Each row of a before or after table is a point. The points were changed in one or more steps. Then noise was added and the rows were shuffled. The steps act on columns, c1 being the first. What was done? A step turns or swaps two columns, mirrors them in a line or flattens them onto one, adds a multiple of one to another, or multiplies or shifts one. Angles are multiples of 10 degrees, from the lower column toward the higher: turns from -170 to 170, lines from 10 to 170 but not 90. Use the fewest steps. Two steps may share a column if one is a turn and the other turns, adds or multiplies; they go together, in the order done. Otherwise the lowest column goes first.
In the rows, zero is written as 128.

Before (8 x 3):
[[104 140  69]
 [143 135 129]
 [ 94 170 114]
 [137  49 176]
 [100 138  89]
 [193 124 166]
 [170 151 140]
 [151 102 183]]
After (8 x 3):
[[145  53 194]
 [156 106 209]
 [164 156 141]
 [142 145 130]
 [ 97 134  82]
 [197 132 173]
 [107 137  51]
 [ 88 161 105]]
Steps: turn c1 and c2 by 10 degrees; multiply c3 by 1.3

Before (10 x 6):
[[128 130 154 150 124 139]
 [ 72  98 158 105 117 103]
 [ 85 151 120  95  87 109]
 [143 121 154 167 148 113]
 [ 71 119 113 105 156 120]
 [ 99 129 117 172  94 119]
 [138  88 133 126 146 118]
 [ 85 121 128 121 107 174]
 [124 139 105 111 153 106]
 [143 104  82 135 150 125]]
After (10 x 6):
[[123 134 155 173 125 128]
 [152 163 105  92 137 111]
 [ 83 202 116  61 162 112]
 [147   8 134 122 123 116]
 [155  53  85 140 118 143]
 [146 100 119  84 185 124]
 [107  38 156  79 185  96]
 [154 109 152 206 117 103]
 [ 92 131 119 215 152 121]
 [103 106 125 115 167 175]]
Steps: turn c1 and c5 by -80 degrees; multiply c2 by 3; add -0.3 times c3 to c6; multiply c4 by 2

Before (11 x 9):
[[106 101  91  70 105 129 113 111  35]
 [103 106 131 101 114 183 181 154  71]
 [133 158 159 128 153 172 162  93 189]
 [136 155 188 106  77 139 142 166 114]
 [ 55 116 116  99 127 186 121 131 157]
 [162  75 143 168  83 108 122 114 125]
 [145  73 201  82 163 115 205 150 143]
 [102  92 172 125  97 100 169 130 141]
 [135  94 178 110 168 174 145 122 148]
 [ 89 136 124  93 172 107 138 174 188]
 [118  92 111  76  48  95 150 190 175]]
After (11 x 9):
[[173 137  86 142 127 100 170 130 143]
 [154 146 123  77 129  93 150 192 188]
 [158 130 111 104 128 185 182 156  54]
 [145 158  75 130 123 172 144 122 155]
 [164 134 142  59 129 131 118 109   7]
 [135 188 126 169 126 109 124 112 122]
 [152  95 116  95 135 108 138 175 208]
 [106 108  97 139 131 173 161  96 207]
 [151 179  44 110 127 117 209 149 147]
 [192  92 130  97 130 189 122 132 168]
 [105 113  69 129 130 140 144 167 113]]
Steps: turn c1 and c2 by 140 degrees; mirror c3 and c4 in the line at 80 degrees; multiply c5 by 0; multiply c9 by 1.3

Before (13 x 12):
[[111 113 141 173 148 140 151  99 165 117 113  92]
 [179 119 149  77 123  96 177 118 119 101 128 154]
 [ 81  85  46 142 157 103 101 116 182 159 113 162]
 [104  84 142  73 157 160 103 105 136 181 150 151]
 [ 97 116 104 176 138 152  88 106  85 106 120 124]
 [103  97 166 188 173 137 165 139 160  72 130 163]
 [126 154  88  83  84 111  82 191 136 118  95 140]
 [ 95  73  80 112 150 150 159 150 169  62 134 122]
 [172 104 140 155 134 160 135 139 172 104 148 171]
 [164 116  99 117 182  94 137 159 145  77 123  94]
 [124 104  91  68 165 150 145 114 116 151  72 172]
 [162 145 104   7 149  81 127 112 176  72  87 123]
 [118 173 117  85 161 126 157  88 169 153 138 159]]
After (13 x 12):
[[118 113 150 140 190  90 136 124 159  74 146  96]
 [162 101 145 190 150 145 141  95 105 155 192 170]
 [105  81 200 114 146 178 106 107 233 157 171 164]
 [124 122 108 179 118  74 181 121 110 103 117 150]
 [103 151 153 168 125 124  83 206 143 116 172 137]
 [ 90 140 142 247 136  79 130 102 223  72 178 126]
 [171  87 124 181 145 169  98  89 142 184 104 156]
 [101 178 144 173 140 132 157  77 206 148 122 160]
 [160  72 176 144 162 173 161 135 209  61 141 126]
 [143 103  96  69 175 160 166 111 192  73 112 163]
 [140 115 115  79 132 146 155  92 202 120 136  91]
 [181 104 123 104 142 102 132 134 218 105 100 174]
 [146 117 154  84 123 165  91 103  43 102 141 128]]
Steps: add -0.5 times c2 to c6; turn c1 and c6 by -70 degrees; turn c3 and c11 by -160 degrees; multiply c4 by -1; turn c5 and c8 by -30 degrees; multiply c9 by 2

Before (14 x 18):
[[174  64 148 159 122 104 102 179 168 117 142 151 173 130 132 161 197  67]
 [121 156 100 139 100  66 134  84  94 121 104 184 153 184  76  79  78  89]
 [138 101 121 145  93  71 173 165  71 119 139 135 173 167 140 104  73 106]
 [165  73 117 183 190  86 109 158 180 206 128  93 182 108 142 155 184  83]
 [138  76 174 149 139  96 103 144 237 149 119 103 182 108 186 179 127  76]
 [162  85  86 128 159 114  52  85 110  52  93 141 173  84 200 126 136 126]
 [162 139 100 134 110 111 152  87 105  45 119 103 142 133  66  79  48 107]
 [185  94 114 123 137 137  34 108 118  41  48  90 111 168 173 124  98 152]
 [110 133  83  88 123 114 166 147 138 100  98 161 149 148  61  81  49 152]
 [166 112 163 159 112 118  93 178 150 182 122 142 194  88 105 149  81  95]
 [208 143 113  92 177 107  93  93 103  44  90 135 174 161 154 156  92 138]
 [123 189 114 150 130 120 143 133 114  96 154 153 114 148 114  87  79 132]
 [144 112 131 164  96 143 143 125 163 199 115 117 221 108 142 181 189 105]
 [119 112 158 173 156  94 129 145 151 140  64 120 162  73 122 201 156 108]]
After (14 x 18):
[[144 129 198 179 149  98 159 143 236 149 119 116 183 121 187 148 128  62]
 [202 127 107 157 143 108 116  94 102  43  91  80 174 182 154  91  93 161]
 [196  95 143 124 110 135 190 108 117  41  46  51 112 164 174 123  97 181]
 [160 145 163 150 142 118 123 180 151 183 121  84 195  88 104 160  80  68]
 [114 157  69  87 116 119 100 134 115  95 156 129 115 145 116 153  79 148]
 [135 104 146 103  74  70  98 167  72 118 140 159 171 135 141 146  73 133]
 [120 139 159 201 185  92 136 147 152 141  63 133 161 104 123 172 155  70]
 [169 116 100  79 110 111 125  86 107  45 118 155 143 122  64 135  47 111]
 [157  70 135 124 180 113 147  85 109  53  94  50 174 113 200 127 136  94]
 [147 120 142 183 117 143 123 124 162 199 114 145 222  90 143 162 188  93]
 [162 102 192 161 123 104 110 180 168 116 142  87 172 126 130 161 197  69]
 [103 124  90  80  70  66  81  84  94 123 103 106 154 153  74 142  79 128]
 [172  85 164 156 188  85 157 158 181 203 126 122 182 151 142 183 185  69]
 [101  95  96  80 113 114  86 145 137 101  98 150 148 139  62  87  49 167]]
Steps: turn c1 and c12 by 20 degrees; turn c7 and c12 by 120 degrees; turn c2 and c3 by -50 degrees; swap c4 and c16; add 0.7 times c14 to c18; turn c5 and c14 by 40 degrees

Before (13 x 24):
[[119 157 177 131 127 140  89 144  83 110  75 140 130 116 134 166 216 187
  178  89  82 136 100 159]
 [151 156 184  90 178  85  89 155  64 168 146 150 184 101 100  88 155 108
   74 124  82 112 208 132]
 [127  81  71 161 104 134  82 162 167  97  92  79 166 165  83 125 126  70
  181 155 175 174 118 160]
 [157 100 175 177 109 118 125 174 114 156 177 103 140  85 176 187 187 131
  126 117  82 147 169 165]
 [ 90  93 160 173 166 170  92  52 102 191 172 188 137 110 167  97 100 123
  103  73 126 134 128 167]
 [103 103 188 133 126 189 180 159  66  80 119  73 139 195  68 108 217 106
  178 155 130 108 184  62]
 [136  92 132  98 130 122  83  92 134 102 157  94 176 126  63 205 111 110
  141 139  68  78 137 114]
 [ 67 116  86 141 141 158 128  98 169  85 143 187 180 171  90 199 127  86
   82 141  97 154 165 150]
 [131 174  89 201  82  85  86 146 113 104 133 189 110 109 124 199 101 173
  141 147  79 147  99 113]
 [ 63 175 171 202 159  86 155 136 110 192 104 187 131 185 104 183  95 131
  149 101 158 162  93 108]
 [145 127  94 110 108 173 182  64  69 143 132 184 115 149 167  94 140 134
  184 192 100 182 177 134]
 [101 149  77 158 161 120 180 128 166 184  78 148 132 186 143 158 161 185
  168 142 168  64 172 137]
 [ 72 100 154  87  98  82 194 133 106 145  97 130 172 175 158 157 143 151
  155 183  88  86 175 123]]
After (13 x 24):
[[135  94 130  96 134 127  80 120 137 100 162  95 173 125  63 208  82 111
  144  99  70  88 155 110]
 [ 96 144  81 158 162 119 179 118 159 181  80 143 131 192 145 161 146 193
  170  92 164  79 202 132]
 [ 75 104 154  86  95  81 196 129 111 146  98 129 170 178 152 160 141 145
  153 128  84  55 191 121]
 [ 87  96 165 166 163 173  97 107 105 189 170 185 136 117 163  93  57 120
  102  97 124 164 117 172]
 [153 102 172 182 107 117 125  84 111 156 177 102 146  99 180 190 200 134
  127 130  81 154 162 164]
 [ 64 176 178 205 163  84 156 175 111 194 103 187 131 167 103 184 120 126
  147 137 156 177  78 108]
 [138 173  93 202  78  84  85 157 111 106 136 186 106 103 122 192 125 176
  140 161  79 129  94 118]
 [128  80  72 164  97 132  84 162 168  95  94  81 173 159  82 129 147  72
  183 175 179 133  94 166]
 [ 99  99 186 135 123 196 184  93  63  72 117  69 138 206  66 111 200 101
  181 130 125  91 195  50]
 [153 153 176  90 179  84  88 106  62 164 144 148 185 102 100  87 165  99
   73 114  82 113 218 137]
 [153 124  87 111 112 171 180  88  70 144 133 179 115 161 172  93  78 132
  184 213 105 113 148 137]
 [ 65 111  83 137 140 156 127 133 171  81 143 186 181 172  92 196 102  81
   77 155  98 140 154 142]
 [120 160 177 130 123 141  80  64  83 106  73 144 128 135 137 168 186 195
  183 103  75 168  98 155]]
Steps: turn c8 and c17 by 60 degrees; turn c8 and c14 by -20 degrees; add -0.5 times c22 to c23; turn c20 and c22 by -50 degrees

Before (9 x 48):
[[ 96 125 161 129 108 119 125 154 166 172 128 159  86 164 147 131 148 171
  148 152 142 196  70  98 144 151 134 190  86  89  99 146  93  81  91 130
  125 191  58 111 135 199 143  80  77  90 189 123]
 [115  91 172 112 154 130 122  74  96 189 120 114  52 100 100 194 176 120
  157 102 127 138 101  78  70 176  66 180 182 163 105 175 169 122 134 172
  199  75 138  59 142 131 101 157 141  76 174  70]
 [106  78 118 176 117 152 100 115 181 188  90 182  79 123 129 138 159  84
  120 124 144 124 130  81 127 126  97 160  62 116  95 105 158 144 138  92
  156 145 112  64 146 177 173 163 196 189 160 124]
 [176  51 131  76 131 125 162 103 152 142  75 181  63  84  41 168 125  81
  157  80 125  95 159  79 154 114 192 111 101 157 122 159 103 173 126 113
  105 127 122 127 161 135 171 182 129 167 120 100]
 [ 98 146 111  93 159 123 145 163 142 150 138 122 130 119  89 148 113 139
  138 151 178 129 147 134 138  58 102 149 144 144  75  98 135 114  61 147
   61  94  95 121 103 172 146  39 143  53 148 120]
 [102  92 109  99  78 118 141 161 120 127 113 118 105  99 125 130 140 145
  155 139  84 123 149  97 140 135  93 128 120 115 101 109  68 133  49 142
  149 149 151  96 130 159 122  82 167  68  74 142]
 [ 66 127 141  98 137 142  75 162 149   7 105  87 132 146 106 109 179  99
  152 218 101 154 150  96 183 120 175  72 162 147  74 114 145  91 106 155
  171 136 124 127 177 158 183  76 129 138 150  98]
 [116 137 118 102 124 131 105 169 121 157 105 150 140 159  79 171 110  98
   67 150 117 123 126 167 183 161 123 125  98 168  85 182 139 156  92  48
  171 139 144 144 146  91 113 128 125 119 109  77]
 [142  86 158  74  95 177 121 181 115 153 112 120  96 104 109 135 110 119
  125 152 115  93  78  29 160 181 156 128 184 153 142 153 124 162 120 135
  178 117 118 112 140 207 121 102  92 134 138 142]]
After (9 x 48):
[[ 97 127  76 131 109 122 123 154 167 174 131 156  83 153 149 129 148 169
  167 152 143 181  71  95 147 153 132 191 177  91  97 145  92  82  93 128
  125 188  59 112 133 200 149  89  76  82 183 123]
 [119 140 131 101 124 114 106 166 122 154 106 146 138 146  80 169 106  97
   63 156 114 117 128 169 181 162 123 128 170 170  85 184 136 153  89  49
  172 143 139 149 148  92 133 125 123 121 109  77]
 [103  88 126  99  75 139 140 164 117 135 112 122 106 145 127 131 146 146
  142 140  87 108 149  99 142 133  97 125 101 112  99 112  66 135  50 144
  151 147 152  97 133 156 115  80 166  66  72 143]
 [114  90 133 111 153 104 122  76 100 188 118 114  55  88 101 197 178 121
  187 101 128 173  98  77  65 173  68 180  81 165 105 182 168 123 133 172
  199  77 136  60 142 128 116 157 142  70 178  69]
 [ 69 129 103 101 137 157  79 166 150   9 104  88 131  92 109 107 182  96
  160 217 100 151 149  98 185 121 176  72 133 147  75  99 144  92 107 156
  168 134 127 127 183 163 172  75 130 136 152  99]
 [108  80 124 178 117  86 101 112 181 173  89 184  79 192 129 139 161  85
  116 127 146 120 132  83 126 125  98 158 146 119  97  88 159 144 138  93
  156 145 111  62 147 174 160 163 194 185 160 122]
 [143  84 169  75  95  69 125 181 116 134 114 119  91  86 109 136 114 121
  149 155 113 142  75  28 162 181 162 128  87 154 143 155 123 160 120 137
  182 116 118 112 140 206 130 103  92 135 139 140]
 [ 95 146 117  97 156 126 146 164 139 148 135 123 132 111  88 149 112 142
  126 148 176 115 149 135 139  62 105 150 113 144  75  95 136 116  61 145
   60  96  94 120 102 172 135  43 144  53 147 121]
 [178  55 160  77 129 128 161 106 152 141  75 182  64 167  41 169 127  82
  158  81 123 118 159  81 154 111 192 111 100 159 122 139 103 170 124 114
  104 124 124 126 159 138 183 183 132 165 119  95]]
Steps: add 0.7 times c3 to c19; turn c3 and c22 by 70 degrees; mirror c6 and c10 in the line at 100 degrees; turn c14 and c29 by 110 degrees; turn c32 and c43 by 20 degrees
